Rows are points. To make a cloud, some directions were put in groups of two or more. Within a group, all points are equally far from the middle, so they leave a hole (a ring in 2 directions, a hollow ball in 3). The other directions are filled evenly. Then the cloud was stretched, turned, moved and blurred a little. Count the holes, and give their numbers of directions, smallest first.
In the rows, 128 means zero.

Cloud (13 x 2)
[[ 87 119]
 [126 109]
 [170 157]
 [118 109]
 [170 158]
 [ 97 177]
 [124 158]
 [160  91]
 [126 168]
 [125 126]
 [104 115]
 [ 96 169]
 [130 106]]
Holes: 0

Cloud (13 x 2)
[[ 96 121]
 [ 98 144]
 [160 137]
 [134 151]
 [134 166]
 [138 149]
 [116 115]
 [ 86 132]
 [125 156]
 [ 92 166]
 [150 184]
 [148 163]
 [ 83 163]]
Holes: 0

Cloud (14 x 2)
[[ 97 162]
 [129 104]
 [144 120]
 [146 104]
 [ 91 110]
 [ 82 121]
 [156 114]
 [ 69 103]
 [111 123]
 [ 81 101]
 [118  84]
 [120 166]
 [151 149]
 [108 154]]
Holes: 0

Cloud (20 x 3)
[[172 144  89]
 [166  93 122]
 [171 121 112]
 [164 148 106]
 [143 166 138]
 [ 74 143 165]
 [ 98 163  88]
 [ 94 130 145]
 [172 129 101]
 [113 109 153]
 [ 88 160 147]
 [111 148 149]
 [163 113  98]
 [144 119 141]
 [135 142 141]
 [156 178 132]
 [137 102 141]
 [150 172 160]
 [149 129 112]
 [129 176 177]]
Holes: 0

Cloud (20 x 3)
[[162 177 151]
 [101 165 145]
 [144 153 115]
 [116 190 120]
 [133 121 128]
 [151 107 132]
 [126 147 177]
 [141 144  96]
 [114 148 164]
 [106  98 110]
 [136 189 127]
 [100 157 122]
 [162 177 159]
 [ 89 120 128]
 [166 108 110]
 [103 146  91]
 [142 121 182]
 [108  83 121]
 [154 115  89]
 [121 162 157]]
Holes: 0

Cloud (29 x 4)
[[153 154  83 135]
 [153 153  91 151]
 [ 98 109 140 149]
 [110 166 151 148]
 [149  95 136 156]
 [113 163  97  92]
 [127 165  84 125]
 [114 165 101  89]
 [107 156 136  80]
 [170 131  84 117]
 [124 174 147  95]
 [144 100 168 114]
 [141  88 102 140]
 [172 159 154 119]
 [124 170 139 158]
 [148 160  82 126]
 [126 170  99  92]
 [154  97 110 153]
 [116 166 123 160]
 [114 163 100 150]
 [144  95 153 149]
 [101 150  96  94]
 [ 99 151  90 115]
 [111 106 163 136]
 [172 122 154 148]
 [117 166  94  96]
 [115 167 143  87]
 [115 169 154  97]
 [119 167 129 160]]
Holes: 2 (2, 2)

Cloud (27 x 4)
[[101 121  92 117]
 [124 179 159 109]
 [107 109  94 161]
 [ 93 167 124 162]
 [136  78 133 153]
 [125 140 178 157]
 [130 115 107  95]
 [102 113  95 160]
 [111 114 109 100]
 [157  91 131 118]
 [116  96 152 163]
 [136  79 128 159]
 [121 100  90 163]
 [140 178  97 139]
 [150 109  83 160]
 [157 154 139 172]
 [125  86 149 131]
 [112 161 135 178]
 [115 160 177 119]
 [120 118  75 135]
 [115 112 112  98]
 [135 166 134 177]
 [118 154 144 180]
 [122 143 182 141]
 [153 158  93 156]
 [136 177 151 106]
 [ 95 123 109 109]]
Holes: 2 (2, 2)

Cloud (29 x 4)
[[170 102 150 140]
 [128 166 137 155]
 [103 101 115 120]
 [148 151 154  88]
 [101 141  86 110]
 [164 126 172 109]
 [156 105 114  94]
 [167 185 125 134]
 [119 171  81 129]
 [134 159 167 133]
 [101 102 122 127]
 [177 159 113  99]
 [107 116  83 111]
 [132  83 131 123]
 [116  87 124 128]
 [172 122  87 136]
 [101 104 110 117]
 [163 168 159 142]
 [144 179 131 150]
 [181 173 117 119]
 [112 101  95 110]
 [180 171 116 114]
 [131 115 106 168]
 [139 159 167 132]
 [147 163 135  85]
 [159 133 162  94]
 [125 179  89 129]
 [123 167  86 149]
 [ 95 137 116 109]]
Holes: 2 (2, 2)

Cloud (55 x 6)
[[169 170 122 160 103  97]
 [161 152 174 164 110 152]
 [125 114 141  91 165 127]
 [147 143 116 172  96  96]
 [154 138 179 165  95  95]
 [168 186 165 135 141 111]
 [190 143 137 132 158 131]
 [135  98 179 105 130 157]
 [155 168 106 159 120  87]
 [149 170 188 109 135 128]
 [123 159 192 116 121 120]
 [194 114 170 122 108 132]
 [ 93 116 158 122 125 112]
 [121  88 122 129 107 126]
 [177 139 156  80 124 129]
 [161 192 140 149 142 117]
 [137 164 130  99 105  92]
 [169 112 148 127 140  85]
 [111 142 131 178 146 116]
 [162 145 134  76 123 138]
 [121 155 182 132 144  96]
 [138 114 121  93 146 100]
 [147 140 160 109  70 104]
 [128 135 168 107  85 155]
 [166 116 146 121 151  87]
 [200 123 160 126 118 129]
 [194 139 116 140 133 136]
 [162 119 122 174 122  90]
 [143 143 146 106  87  84]
 [178 166 123 136 154 145]
 [134 120 131 164 171 144]
 [131 149 140 140  87 156]
 [168 117 148 161 121 163]
 [157 132  95 145 168 117]
 [121 152 147 112 114 164]
 [161 112 100 102 120 134]
 [159 106 156 131 119  78]
 [159 120 111 171 123  94]
 [147 184 154 156 150  99]
 [118 167 143 109 120 150]
 [124 152 170 124 153  86]
 [157 135 159 151 158 164]
 [118 108 173 121 162 118]
 [155 100 164 139 112  86]
 [200 144 157 143 102 131]
 [178 100 139 162 126 127]
 [171 129 110 119  96 150]
 [177 146 181 156  90 131]
 [142 143 141 110  71 101]
 [149 121 131 129  92 168]
 [158 102 133 177 126 113]
 [125 126 128  95 153 160]
 [137 189 129 153 141 124]
 [118  88 139 122 103 112]
 [139 155 160  83 134 148]]
Holes: 3 (2, 2, 2)

Cloud (51 x 6)
[[137 172 104 105 156 128]
 [160  96 183 131 140 152]
 [118  93 157  77 113 132]
 [138  84 162 145 113 101]
 [152 184 112 127 135 105]
 [ 98 140 141 133 118  93]
 [147  81 152 120 164 120]
 [108 142 147 137 102  82]
 [ 90 114 105 100  92 140]
 [ 94 117  79 135 137 145]
 [164 144  84 116 121  96]
 [139 193  91 136 111 118]
 [148 155 121 169 146 126]
 [123 167 101 133 158 158]
 [120  91 112 114 163 108]
 [134 151 135 125 106 175]
 [163 151 133 122 101 161]
 [111  94 160 165  91 100]
 [113 183 113 149 134 121]
 [ 89 126  88 128 154 138]
 [155 117  84 105 108 115]
 [180 153 152 104 176 133]
 [131 143 106  87 162 113]
 [135  55 125  93 124 154]
 [181 146  97  99 153 148]
 [ 90 141 162 170  65 128]
 [103 129 149 127 106 176]
 [125 164  91 129  70 113]
 [117 145 105  90 122 165]
 [ 79 128  94 123 104 155]
 [ 97  77 166 128 127 141]
 [153 126  84  73 152 128]
 [169 150  97  85 163 132]
 [109 150 121 137 167 146]
 [122 162 144 120 140 114]
 [163  77 156 112 111 141]
 [ 97 141 116 121 172 145]
 [183 114 176 132 114 107]
 [148  93 116 117  80 116]
 [160 144  91  87 154 117]
 [142  80 174 123 136 167]
 [ 97 142 112 168 130 109]
 [155 131 167  97 117 162]
 [120  82 162 148 106 108]
 [117  88 105 130  71 113]
 [ 93 129  84 144 137 127]
 [ 81  97 107 117  83 135]
 [142  81 175 135 132 143]
 [156 122 145  99  91 132]
 [124 122 136  87 100 145]
 [135 109  78  88 147 111]]
Holes: 2 (2, 3)
